Each row is a point. A path goes straight from each point to the next, and from the last back to the first. The post is the endless flat space through its rows: a point in 2 columns, a line in 3, a plane in 4, and so on, so that a path can go around it. Count how often the path circles the post. Going back the other way cancels.
In the rows, zero is written as 100.

Post (1 x 2):
97 112
Path (21 x 2):
108 69

75 101

49 111

97 68

127 88

150 114

103 150

55 145

79 114

77 70

126 88

125 114

101 140

72 131

53 92

94 59

111 98

111 114

101 153

122 128

119 107
Times around: 2

Post (3 x 4):
97 101 142 116

121 96 76 121

125 68 110 63
Path (18 x 4):
80 66 86 114

107 84 99 155

127 119 137 150

131 116 114 80

97 103 85 102

113 51 78 80

125 66 102 98

160 108 107 140

109 118 108 124

142 112 90 126

125 75 116 107

68 77 125 157

104 78 77 72

114 118 113 51

140 107 133 86

166 95 113 99

138 105 119 62

63 148 122 117
Times around: 1

Post (7 x 8):
100 102 97 132 110 116 80 117

59 106 118 82 82 92 132 44

127 120 22 104 94 94 87 112

128 56 44 91 125 98 85 50

124 93 64 103 133 79 101 137

86 120 123 105 77 139 133 92

82 73 153 67 73 130 80 65
Path (20 x 8):
140 109 108 126 106 127 113 140

111 125 72 117 143 58 121 77

98 120 58 99 143 102 110 48

95 73 112 97 102 158 114 61

91 59 84 91 92 109 101 82

95 111 70 153 109 103 141 99

143 92 103 85 99 98 84 120

82 151 93 109 118 59 101 104

123 103 73 69 94 173 85 52

55 80 101 69 120 94 84 51

133 73 46 81 161 103 89 72

62 58 114 65 114 94 127 59

81 113 62 164 91 129 140 99

110 91 98 143 98 122 93 95

141 96 98 131 125 92 34 118

83 151 111 82 104 102 99 81

101 81 89 103 129 102 90 103

85 137 72 112 99 102 114 145

58 105 53 126 74 115 96 95

98 86 88 120 109 80 137 99
Times around: 3

Post (10 x 11):
103 91 92 94 124 120 98 93 148 148 144

121 111 117 77 127 102 102 101 88 73 114

97 120 101 56 119 100 103 61 58 90 98

98 106 129 123 106 130 82 82 78 102 119

143 101 115 153 21 19 119 79 187 120 129

100 127 30 103 99 114 129 95 112 88 129

112 88 84 91 106 87 57 106 114 97 119

165 78 88 93 116 70 71 62 169 71 89

85 121 66 131 140 63 113 95 36 73 104

136 77 136 134 70 81 109 94 61 79 47
Path (8 x 11):
139 76 93 151 89 77 68 136 103 104 72

145 122 93 116 118 80 110 85 85 104 98

101 135 76 105 108 84 110 125 92 89 114

89 109 95 113 140 102 132 105 61 87 84

103 116 84 110 112 73 147 70 142 61 145

107 94 82 135 129 107 114 92 86 85 125

106 116 102 130 109 75 128 64 73 113 117

170 111 141 112 96 84 86 108 89 111 86
Times around: 1

Post (13 x 14):
123 97 74 136 112 132 77 142 54 123 124 116 114 132

116 132 124 143 71 89 170 102 113 84 117 63 60 116

88 106 63 108 120 125 73 121 97 108 104 109 66 88

110 90 144 90 102 52 108 121 120 140 99 98 104 70

129 154 81 114 72 58 134 111 106 82 108 86 70 136

118 100 132 50 81 68 132 93 85 115 99 102 104 71

78 96 111 124 123 122 86 127 81 125 78 146 114 129

124 78 79 112 106 100 110 119 113 99 83 111 113 81

81 49 67 97 78 76 103 112 81 157 99 125 104 70

138 143 114 108 106 63 148 80 105 124 83 57 85 130

94 25 74 70 110 56 114 94 117 91 127 128 91 88

106 103 90 108 103 128 90 110 111 149 122 146 136 112

104 71 66 126 76 93 41 85 90 86 109 132 102 106
Path (22 x 14):
63 101 104 116 118 140 115 88 51 132 127 55 81 137

88 95 117 133 82 94 143 109 85 118 64 106 131 94

144 130 38 97 99 90 141 106 71 120 98 128 122 90

122 112 103 137 80 114 74 99 111 125 107 127 117 89

118 64 117 109 144 130 128 118 138 124 81 116 97 86

93 96 91 80 119 123 103 99 109 130 121 115 88 133

122 65 107 87 83 74 92 92 130 100 121 59 126 63

113 79 96 87 120 36 82 79 85 116 162 113 140 138

100 104 60 150 152 89 66 107 84 171 87 126 124 105

106 58 134 131 75 22 95 112 107 85 101 87 55 71

135 117 77 81 57 124 36 87 41 113 129 149 84 126

122 86 159 154 120 63 149 129 143 132 90 62 78 124

88 87 135 86 80 77 157 45 96 117 118 89 45 113

125 116 85 77 105 86 91 108 104 130 102 123 108 52

99 120 126 145 126 91 122 157 68 144 148 68 96 97

81 82 38 73 103 92 124 91 98 37 138 110 69 129

130 131 130 90 52 72 71 61 73 111 91 80 109 132

131 81 68 105 110 132 112 133 65 151 111 83 91 95

74 87 119 74 70 87 105 104 138 65 141 173 82 94

139 94 93 90 100 97 116 99 97 118 133 100 72 54

127 132 105 105 136 88 88 116 99 133 63 108 89 153

78 77 92 113 96 97 76 146 133 129 77 124 84 96
Times around: 1

Post (17 x 18):
70 115 67 104 144 97 69 112 121 131 103 69 117 62 135 47 106 113

134 145 40 102 88 92 142 128 123 120 118 62 112 138 149 106 115 122

91 105 134 113 77 106 119 136 99 114 79 151 83 63 80 138 120 68

88 106 94 120 103 106 132 74 136 100 166 97 119 72 129 103 106 91

137 150 94 89 108 61 153 78 77 108 88 81 98 73 81 102 129 125

93 75 94 76 125 104 57 42 75 99 89 111 67 113 130 82 91 96

73 119 60 85 92 107 116 95 95 56 129 52 122 143 132 99 118 107

97 87 151 121 73 106 57 92 99 84 110 98 69 64 90 90 87 129

95 104 97 53 92 53 83 116 141 98 110 94 129 106 94 42 103 138

84 75 112 108 131 102 102 138 154 114 103 107 76 81 117 136 115 48

77 93 123 41 62 88 70 132 106 107 93 91 85 61 94 122 77 110

106 118 69 68 111 47 147 95 79 56 33 126 111 139 66 149 74 62

119 95 78 80 76 84 90 77 92 58 87 120 118 59 60 88 108 84

130 111 125 95 89 86 82 71 108 116 85 97 127 59 109 114 123 110

112 121 73 123 96 27 146 89 77 93 77 68 98 63 123 84 111 71

119 131 124 117 82 98 83 50 107 72 133 85 66 110 87 63 93 61

90 138 82 119 85 85 85 131 116 129 148 76 117 97 103 121 130 136
Path (27 x 18):
144 125 80 71 77 93 140 94 104 151 73 99 48 85 127 114 130 107

114 124 73 60 40 112 98 130 96 102 98 59 65 80 91 121 127 133

108 158 155 116 45 81 139 72 71 98 131 56 69 76 60 127 119 80

101 146 78 131 97 111 124 100 90 109 165 75 103 63 58 129 83 106

127 122 74 126 135 124 74 68 106 101 126 87 111 86 103 104 119 107

127 146 129 93 47 87 86 104 109 87 113 96 77 97 121 107 81 87

160 110 99 106 89 44 145 135 125 89 50 110 75 72 141 89 123 94

124 111 78 89 84 56 80 59 125 107 92 98 115 102 147 89 92 74

104 118 73 27 58 83 132 85 125 80 92 79 120 47 105 84 61 96

129 107 94 87 115 77 147 94 116 92 74 96 102 91 75 106 115 120

75 146 95 33 100 89 42 112 79 145 83 77 100 93 86 30 86 102

93 105 131 134 26 89 102 119 74 73 151 104 123 103 108 140 119 63

113 138 116 121 121 113 110 83 116 75 133 104 124 79 64 92 113 119

126 109 50 101 109 95 54 95 102 87 112 75 84 63 140 96 111 108

95 123 103 120 112 74 127 91 75 98 75 63 86 46 126 43 157 148

42 106 121 38 67 112 68 100 118 96 106 55 121 55 105 65 98 117

92 89 69 85 84 102 137 95 91 112 94 65 107 84 110 118 108 111

133 102 109 109 72 116 112 76 99 110 103 93 74 134 147 106 84 85

173 112 91 115 123 74 150 137 103 110 116 119 85 64 63 109 120 110

90 104 81 108 79 34 86 102 110 108 119 54 127 35 176 85 82 121

70 131 132 66 91 113 90 90 122 75 113 94 71 120 123 87 107 89

142 143 82 96 83 84 141 108 118 115 91 69 76 94 114 120 97 111

45 141 82 35 92 120 137 115 120 137 148 45 111 104 110 128 108 81

67 108 48 106 154 89 98 109 61 133 55 106 118 84 83 28 88 77

149 140 114 96 80 52 124 93 90 83 95 92 100 96 76 68 93 126

141 116 96 116 113 59 122 110 93 72 112 83 93 95 120 109 113 153

103 141 69 47 92 63 153 74 128 49 130 75 113 100 94 147 134 94
Times around: 4

Post (17 x 18):
79 54 99 117 127 111 87 117 115 127 135 114 123 98 132 87 81 70

131 162 50 136 86 68 124 68 119 90 114 86 80 83 112 133 179 115

58 119 84 113 91 90 95 100 128 89 108 132 107 137 98 145 115 67

123 79 102 84 124 118 108 139 67 117 110 121 84 93 86 80 89 88

66 72 95 97 121 71 123 133 116 89 99 97 98 102 131 15 104 77

111 90 68 117 133 144 97 128 101 97 81 70 82 97 83 74 104 64

86 120 95 118 100 106 146 93 105 83 117 64 75 109 104 79 88 118

129 96 145 76 108 96 91 141 124 110 68 79 135 96 100 70 50 146

112 51 95 104 113 98 155 77 78 115 93 101 100 55 76 115 112 90

110 117 48 101 138 113 122 69 97 111 78 89 81 128 83 148 124 127

143 123 128 103 103 128 97 76 103 54 69 78 105 59 124 100 156 113

112 104 114 104 146 110 154 59 113 124 116 120 114 108 96 80 102 96

84 95 94 131 120 132 79 89 106 87 69 88 106 91 101 14 126 120

98 91 152 125 89 63 132 72 126 93 112 101 48 74 139 62 28 92

40 79 138 166 124 67 82 132 157 85 113 117 105 133 102 118 137 90

109 79 73 148 107 97 95 94 60 85 106 97 99 132 83 101 122 53

98 121 87 131 126 68 120 98 110 77 101 123 106 94 114 119 82 115
Path (17 x 18):
111 124 86 104 102 87 139 97 76 122 122 81 69 104 94 51 31 104

111 136 137 114 117 92 142 95 96 95 144 106 119 140 119 95 124 80

61 114 112 161 84 112 87 85 138 58 72 98 68 69 133 38 160 116

103 84 127 89 112 115 75 131 172 85 87 111 100 120 121 51 51 89

187 134 101 139 123 106 101 94 108 116 128 56 76 67 105 95 97 127

139 101 77 125 149 100 119 77 79 123 109 97 65 111 107 86 92 60

73 85 78 136 57 76 91 119 70 76 70 105 107 103 76 122 150 103

113 143 64 142 94 78 90 124 130 75 114 129 115 118 145 70 72 115

53 53 94 148 107 100 94 136 158 145 157 96 61 104 62 87 28 89

134 67 52 143 112 133 108 74 87 88 96 87 55 90 84 130 146 110

95 108 102 80 86 150 130 92 147 122 97 95 106 130 125 60 140 79

75 102 141 118 68 97 108 93 117 88 102 136 142 111 118 89 145 45

160 90 99 114 125 74 109 106 87 93 87 134 69 125 122 82 108 67

153 76 74 78 106 77 118 72 80 103 124 68 95 116 105 92 88 138

104 95 89 96 136 112 96 80 84 96 70 121 92 105 64 114 158 56

121 109 93 165 119 69 114 70 99 92 75 49 76 100 122 104 161 92

141 124 122 115 151 125 142 51 88 109 121 121 100 56 129 107 106 117
Times around: 2

Post (17 x 18):
84 65 83 113 127 128 104 93 76 76 104 88 122 102 98 78 100 134

111 102 84 109 108 107 95 66 90 101 62 106 89 110 121 92 94 106

88 107 98 81 100 63 114 130 97 99 113 105 108 116 82 95 110 100

103 109 97 101 126 103 76 59 116 122 85 100 89 109 120 100 100 104

89 88 85 111 99 72 94 135 94 114 110 98 99 117 108 107 89 114

68 93 100 122 125 116 101 88 105 61 78 82 101 108 121 72 94 147

118 95 110 133 101 75 122 121 103 119 115 96 105 90 117 102 84 96

103 90 99 95 126 102 95 78 113 128 74 114 83 96 88 118 77 95

95 85 100 97 123 84 97 76 99 124 73 93 65 93 124 97 114 103

84 86 98 127 115 101 65 83 99 51 88 87 97 103 101 68 102 135

102 78 93 84 102 103 94 69 109 115 88 130 82 98 124 112 111 118

104 114 89 101 88 94 103 125 105 130 113 116 87 100 88 86 110 99

109 88 101 105 120 106 96 47 116 103 74 107 49 137 109 100 108 106

107 93 120 93 89 94 94 70 112 149 77 87 72 104 96 111 92 95

108 106 88 106 92 92 98 123 119 109 104 99 94 103 110 119 122 74

117 94 110 102 104 85 90 139 121 130 93 106 120 104 97 91 120 90

119 102 69 124 86 80 114 111 129 120 99 95 113 97 95 100 107 102
Path (28 x 18):
93 78 114 114 123 5 118 112 113 77 92 80 92 113 115 105 77 97

103 80 94 122 77 80 90 92 114 75 125 118 99 124 115 91 132 110

70 102 80 88 142 90 126 86 111 105 73 135 109 89 87 105 94 133

89 103 133 94 103 90 56 137 95 133 113 114 62 121 106 103 98 114

114 89 70 94 96 78 110 102 91 121 89 102 96 93 113 90 112 108

93 112 109 77 110 100 105 95 114 119 82 99 107 107 65 83 69 94

103 116 82 126 93 78 67 90 138 83 80 84 70 133 121 84 146 84

83 103 106 83 123 82 112 110 105 134 90 109 100 89 118 141 98 83

110 103 94 102 126 57 65 102 90 119 112 116 79 128 104 90 113 118

95 84 112 101 95 85 113 88 131 101 129 98 104 87 121 149 86 130

118 119 72 97 122 88 108 95 98 70 79 109 71 111 136 84 120 86

98 56 105 104 107 76 61 137 108 123 113 97 130 73 98 110 87 102

88 119 102 150 130 60 129 100 128 104 60 87 84 135 179 74 116 106

90 93 74 101 136 110 119 101 90 103 105 114 135 115 107 117 122 110

77 82 99 100 105 62 80 96 101 102 123 87 113 73 84 130 67 127

111 111 127 124 107 59 62 101 116 84 95 104 29 115 112 78 86 116

92 71 67 87 107 90 51 88 102 112 80 109 48 101 82 63 125 119

101 76 113 97 85 58 103 88 122 111 96 108 63 137 57 117 86 95

91 128 99 112 102 65 91 92 92 102 108 128 49 93 75 74 103 95

80 125 81 115 96 60 47 120 96 87 138 111 96 116 99 136 87 111

132 85 136 109 105 89 59 102 110 134 111 87 59 136 93 104 108 103

127 103 74 98 117 89 96 98 78 124 61 92 97 131 88 74 87 104

110 68 129 102 126 124 102 115 144 108 78 99 90 108 126 93 120 91

85 80 114 83 113 74 69 122 103 112 119 130 82 139 85 69 125 96

83 135 75 136 106 65 111 86 119 84 108 87 88 102 55 134 67 88

82 92 84 87 96 67 71 40 108 60 65 102 85 102 120 82 136 151

116 105 109 119 137 91 84 75 118 73 61 90 85 124 119 64 111 127

74 84 74 39 89 124 132 107 92 118 93 140 80 93 85 100 122 115
Times around: 5
